Rows are points. Each copy is the shape, with its points in the same order, turned, moved and blurred by noise. Say if it was mirrored as well.
(in the rows, 128 means zero)

Shape (6 x 3):
[[133 149 127]
 [153 110 120]
 [166  96 159]
 [100 126 120]
 [153 172  88]
 [121 176  94]]
Copy 1:
[[120 134 124]
 [139 138 163]
 [155 177 164]
 [ 85 137 143]
 [136  88 117]
 [107  92 107]]
Copy 1 is: only turned
Copy 2, 6 rows:
[[130 121 126]
 [117 116  84]
 [ 75 129  83]
 [150 152 107]
 [153  79 130]
 [170 105 142]]
Copy 2 is: only turned

Shape (11 x 6):
[[ 89 159 113 142 105 107]
 [167  94 148 129 112 121]
 [166 121 154 130 151 162]
 [167 152 128  95 123 112]
 [113 133 112 140 142 102]
 [119  95 141  93 132 137]
 [139 176  84 150  88 122]
 [152 115 137 101  88 154]
 [ 98 136 153 173 147 171]
 [163 109  80  98  89 116]
 [163 117 106 138 150 136]]
Copy 1 (11 x 6):
[[146 119 172 148 164 128]
 [ 84 141 145 125  90 155]
 [101 162 109 158  82 126]
 [123 156 183 154  85 126]
 [139 128 154 117 136 109]
 [136 116 130 133  81 156]
 [132 177 187 155 165 133]
 [113 148 146 157  99 183]
 [118 127  85 166 151 113]
 [138 173 184 112 103 180]
 [124 177 133 118 106 121]]
Copy 1 is: only turned
Copy 2, 11 rows:
[[ 67 124 182 103 146 115]
 [100 152 115 160 110 140]
 [130 109  88 140 116 130]
 [123 119 160 151 129 168]
 [ 79 124 155  94 109 128]
 [109 166 111 100 133 148]
 [101 109 203 143 136  96]
 [123 165 131 156 155 127]
 [ 86 102  94  93 140  77]
 [133 185 182 150 115 135]
 [128 118 133 131  89 123]]
Copy 2 is: only turned
Copy 3, 11 rows:
[[127 117  73 132 129 137]
 [117 135 164 126 146  79]
 [125 166 183 125 147 130]
 [114 106 161 103 107 130]
 [157 121 115 144 125 124]
 [149 161 139  94 123  90]
 [107  82 103 118 161 159]
 [100 141 147  81 148  96]
 [134 192 117 154 166 147]
 [132  82 141  79 150  94]
 [156 125 164 126 154 127]]
Copy 3 is: only turned
Copy 4, 11 rows:
[[158  86 175 151 107 138]
 [108 149 141 109 163 121]
 [109 127  89 126 157 118]
 [177 132 126 105 149 108]
 [144  90 153 117 114 118]
 [124 101 118  92 146 162]
 [172 139 166 164  93 108]
 [143 157 125 130 153 159]
 [ 93  72 115 179 134 131]
 [151 174 148  88 111 145]
 [118 126 113 108 112  97]]
Copy 4 is: mirrored

Shape:
[[132 125 158 137  98 106 167 131]
 [164 175 141 144 151 123  93 125]
 [ 87 112 102 108 101 162 149 117]
 [135 101 112 111  77  88 169 103]
 [112 185 124 150 151 104  90 155]
 [127 198 123 110 136 131 135 136]
 [157 101 137 131 121 118 177 139]
 [122 185 137 143 158 113 105 101]
 [ 91 182 146 132 166 105 116 103]
 [111 130 113  91 146 117 137 130]
 [126  92 157  87  78 112 153 123]]
Copy 1:
[[140 155 138  92 128 127 115 151]
 [134 102  83 108  75 101 146 109]
 [125 105 147 148 168 145  90 121]
 [116 159 165  79 152 151 115 106]
 [135 131  56 132 113  81 125  99]
 [168 111  90 118 102 111  90  96]
 [126 159 165 114 102 139 124 138]
 [159 107  65 116 111 120 149  99]
 [167 126  51 130 125 141 136 109]
 [123 139 110 139 118 156 100  96]
 [ 94 144 146  86 137 167  87 150]]
Copy 1 is: only turned
Copy 2 (11 x 8):
[[113 125 145 135 163 132 125 168]
 [ 89 131  89 158  96 166 161 131]
 [159 122 120  78 141 116 109 116]
 [119 105 183 112 141  93 128 147]
 [ 88 141  99 155 134 182 151  83]
 [ 94 148 111  97 125 179 160 123]
 [151 126 156 142 138 132 143 174]
 [ 79 118 101 135 103 185 128 114]
 [ 80 130 114 128 115 197 100 106]
 [133 153 146 112 111 149 121 112]
 [122 153 154 116 145  83 105 165]]
Copy 2 is: only turned

Shape, 14 rows:
[[117 119 103 111 112 138 138 121  98 154 105]
 [ 86 169 163 126 141 134 142 136 154 140 130]
 [ 72 133 130 137 122  49  93 122 138  24 107]
 [109 109 131 141 135 116 130  80 119 127  99]
 [130 127 131 143 115  81 112 121 129  77 123]
 [133 150 143 121 143 143 128 133 100 103 114]
 [108 111 106 155 143 131 150 135 134 126 118]
 [129 117 108 122 104 115 142 109 202 139 138]
 [102 170 122 145 185 152  86 135 178 150 102]
 [131 115 122 151 103 143 132 116  96 140 132]
 [132 106 156 117 100  79 118 126 117 158 147]
 [131 218 108 143 119 138 145 126  99 159 122]
 [128 111 173  85 176  73  97 118 106 149 204]
 [139 136 127 134 135  93 137 124  97 131  97]]
Copy 1, 14 rows:
[[164 140 122 111 123 133 103 133  87 127 117]
 [125 151 154 117 120  83 162 139 131 147 151]
 [ 80 190 132 130 103 209 195 150 161 163  85]
 [153 160 119 116 161 152 144 114 125 127 117]
 [ 98 138 142 135 128 187 161 132 131 134 111]
 [119 134 161 112 135 138 111 128 129 164 125]
 [134 134 109 146 129 116 137 110 118 143 106]
 [ 99 126 106 111 117 111 176 116 105  75 116]
 [129 112 107 104 139  70 153 169 182 147 125]
 [159 111 127 123 126 152 128 105  93 140 133]
 [130 143 130 144 116 168 137 134 102  94 180]
 [180  94 195 122 121 106 136 163 111 139 113]
 [121 161 155 142  91 159 101 106 186  85 205]
 [140 141 149 150 150 156 114 148 117 128 118]]
Copy 1 is: mirrored
Copy 2 (14 x 11):
[[144 156  92 117 134 134  79 125 149 138 118]
 [137  91 116 147  86 115 136 141 137 114 115]
 [ 74 179 149 188 105 115 182 123 129 216 134]
 [ 99 135 110 134 156 154 118 111 132 143 108]
 [ 97 175 138 136 132 125 155 135 120 160 137]
 [125 130 127 144 139 101  96 150 112 136 137]
 [128 142  91 141 155 111 137 123 161 120 123]
 [104 156 103 114 110 177 152 139 179  98 148]
 [156  59 134 121 134 126 156 131 172 145 155]
 [116 155 111  96 153 110  97 130 139 121 101]
 [132 179 128 102 101 149 128 100 106 109 112]
 [149 102  79  87 114 103 107 191 120 151 112]
 [121 143 123 107  82 121 129  54  57  99 171]
 [143 159 105 132 150 134 120 135 100 151 120]]
Copy 2 is: mirrored
Copy 3 (14 x 11):
[[ 92  99 142 158 127 114 102 161 150 137 143]
 [135  96 132 133 158 125 137 120 135 130  73]
 [153  83 234 146 128 134 195  63 149 117 158]
 [ 95 106 162 124 129 141 114 114 181 123 133]
 [130 122 186 125 134 134 163 110 138 109 163]
 [137 120 143 155 113 111 127 132 147  93 116]
 [135  92 136 117 122 135 124 146 161 148 140]
 [ 99 132 140 109 147 165 144 126 114 185 132]
 [140  89  90 160 142 196 155 122 157 120  89]
 [107 115 161 123 135 125 107 177 151 115 136]
 [102 113 172 123 181 123  97 128 104 108 152]
 [ 83  95 105 142 143  97 171 179 145  89  98]
 [114  88 158 109 143 148  75  83  57  66 135]
 [106 107 135 138 143 106 127 123 160 102 162]]
Copy 3 is: mirrored
Copy 4 (14 x 11):
[[125 102 139 106 116 120 170 144 148 118 159]
 [132 121  86 132 115 157 131 182 129 157 111]
 [ 86 122 192 180 139 100 143 147  98 185  43]
 [124 100 145 154 109 104 137 146 122 153 158]
 [ 97 134 166 148 138 101 118 137 117 142  99]
 [131  99 131 101 118 101 118 172 135 129 107]
 [102 101 118 123  95 128 144 134  97 127 135]
 [115 158 121 173  84 158 132 116 138 108 132]
 [ 95 119 109 110  39 158 112 181 142 180 119]
 [123 121 149 106 125 118 138 153 113 109 165]
 [130 153 136 121 165 133 131 113 143 152 151]
 [ 84 135  93  98 121 111 146 220 159 113 147]
 [174 189 104  92 144  91 122 104 134 203 123]
 [ 95 102 129 117 141  94 130 142 146 143 138]]
Copy 4 is: only turned

Shape, 17 rows:
[[160 151 127 123  67 142 140 115 160  89 150 130]
 [140 108  86 134  91 131 121  97 158  75 163 149]
 [114 105 112 134  85 170 101  83 163 115 125 125]
 [134  95 133  87 117 121 104 147 103  84 135 118]
 [114  93 131 127  92 160 116 165 151 104 128 138]
 [124 142 129 151 158 124 153 126 120 146 131 126]
 [148 131 108 130 155 156 126 132 128 167 135  88]
 [147 112 117  84  99 155 152 124 134 113 152 145]
 [105 113 131 101 128 144 101 159 151 112 148 156]
 [124 129 108  97 160 101 147 126 140 203 138  78]
 [156 108 124 152  81 150 126 116 144 112 191 124]
 [176 118 136 120  68 138 123  92 130 115 124 141]
 [146 148  96 126 187 143 101 154 128 198 128 124]
 [137 150 146  85 176 145 129 119 125 149 145  85]
 [ 89 107 127  87 109 152 113 142  90 116 157 152]
 [123 186  83 148 142 135 104 160 121 179 135  98]
 [100 107 155 112 114 119  88 142 150 126 177 159]]
Copy 1:
[[152 172  82 124 124 134  98  77 114 132  82 100]
 [165 165  94 116 127 111  54 118  97 164  90 109]
 [160 164 115 114 114 154  80 103 130 189  96 153]
 [149 157 104 106 118 103  84 146 158  96 127 146]
 [168 147 134  84 110 133  96 103 111 117 110 158]
 [107 117 143 140 127 118 135 124 119 149 136 107]
 [ 87  95 106 117 118 141 112 107 139 155 145 136]
 [133 166 113 119 104 138  63  97 126 116 129 106]
 [131 155 147 109 110  96  82 107 113 117 115 165]
 [ 87  92 126 152 164 120 104  86 160 151 186 136]
 [162 152  65 124 101 125  95 101  86 152 126 121]
 [158 166  82 154 119 170  88 118 129 128  94 121]
 [ 44  80 131 132 132 130 103 119 117 141 139 163]
 [ 75 122 115 139 101 103 114  98 180 140 146 130]
 [123 196 137 102 105 116  87 137 124 115 156 152]
 [ 50 114 109 103 168 128 141 108 107 156 130 152]
 [149 169 128 144 111  82  93 106  99 123 132 183]]
Copy 1 is: only turned
Copy 2:
[[151 108 135 194 141 104 122 130 149 180 155 117]
 [139 118 139 171 154 150  91 157 184 167 148 144]
 [119 110 131 169 157 128 112 135 137 157 121 186]
 [122 131 109 181 110 159 166 129 177 130 114 122]
 [137 123 111 157  90 131 146 145 162 180 111 170]
 [131 130 132 104 117 135 117 126 107 133 120 101]
 [109 119 164 139 101 150 113 137 104 132  84 113]
 [ 95 111 126 173 117 138 131 136 161 183 130 112]
 [120 148 130 141  90 121 137 134 185 149 115 147]
 [ 92 152 198 117 112 152 155 159  93 119 104  88]
 [154 101 164 171 131 161 110 120 153 183 135 136]
 [121  74 130 194 137 127 131 136 136 143 161 130]
 [101 118 182 111  73 130  96 142 118 100  76 106]
 [ 86 158 154 151 115 126 136  97 109 121 100  86]
 [108 114 111 126 127 140 171 115 194 153  92 127]
 [155 119 181 116 114  99 114 154 114 110  54 100]
 [131 135 154 124  97 125 157 107 194 150 142 158]]
Copy 2 is: mirrored

Shape, 17 rows:
[[144 153 100 140   7 109 125  98 213 119 138 147]
 [112 157 113 122 120 115 111 147 101 141 131 114]
 [142 125 110 110 121 114 154 116 128  95 134  98]
 [150 128  95 131 113 115 155 101 115 108 138 194]
 [114 128 139 141 134 169 147 128 127 112 124 148]
 [ 99 157 130 142 141 114 157 147 106 125 119 105]
 [147 123 111 128 150 119  40 117 112  97 115  80]
 [130 178  99 128 144 165 160 109 142  49 129 125]
 [115 121 116 139 124 118 121 103 101 138 104  84]
 [151 117 125 138 147 117 139 179 111 131 116 117]
 [ 63 120 148 104 144 119 134 109 105 138 138  84]
 [124 127 117 104  85 119 110 165 106 130 113  87]
 [144 153 142 128 143 114 158 105 135  87 118 165]
 [141 147  97 118 114 181 146 144 126 119 108  99]
 [116 153  98 111 151 121 147 156 169 128 117  97]
 [159 148 127 106 135 146 134 122  98 135 135  84]
 [132 124 119 140 107 144 161 101  92 127 183  89]]
Copy 1:
[[188  59 212  66 107 174 114 123 139  76  96 160]
 [145 113 119 140 128 101 102 131 112 116 113 115]
 [113 130 159 141 113 144 117 134 111  89 147 139]
 [100 103 184 118 142 132 119 106 141 160 130 160]
 [128 141 126 124 147 151 159 104 131 134 127 129]
 [139 143 118 138 131 132 104 121  86 132 138  95]
 [125 102 123 190  98  99 125 144 176  68 131  84]
 [117 111 165 158 186 168 158 111 101  92 165 123]
 [111 135 124 130  97 121  94 106 128  88 121  93]
 [116 128 113 126  97 109 145 156 111 139 141 112]
 [147 183  96 152 125 130  77 103 129  96 130 122]
 [145 130 134 134  94  99 122 150 102  84  92 120]
 [118 132 173 120 165 153 127 137 144 143 158 119]
 [110 112 120 116 136 124 162 117  88  78 122 124]
 [158 117 126 116 130 111 129 129  90  91 182 127]
 [ 92 121 100 136 136 130 111 152 113  83 125 123]
 [ 95 120 113 149 109 179  91 113 105 103 108 156]]
Copy 1 is: only turned
Copy 2 (17 x 12):
[[135 128 209 131 139 163 114 152 106 191  19 145]
 [139 138 141 105 120 107 146 118 135 129 138 104]
 [148 120 132 124 101 135 120 181 114 108 111 103]
 [130 118 132 160  67 152 132 109 114 106  67 119]
 [115 154 112 129 107 131  75 116 126 103 101 101]
 [129 127 118  95 102  82 120 135 142 116 118  86]
 [ 89 120 136 120 132 157 144 163 120 125 195 136]
 [121 111 170 105  68 137  56 152 117  77 111 109]
 [125 127 105 103 131 135 144 157 162 119 124 115]
 [121 154 119 160 103  90 132 150 130 123 140  80]
 [160 129  69  64 133 120 116 138 126 123 132 107]
 [148 148 148 116 142 134 146 152 134 147 140  71]
 [109  86 123 146  90 119  92 126 107 100  87 105]
 [146 159 165 128 122 133  88 152 155  97 126  92]
 [163 129 144 124 101  84  83 161 140 141 136 117]
 [149 137 136 126 142 116 131 157 127  74 134 107]
 [149 170 120  93 112 132 145 164 112  74  84 117]]
Copy 2 is: only turned
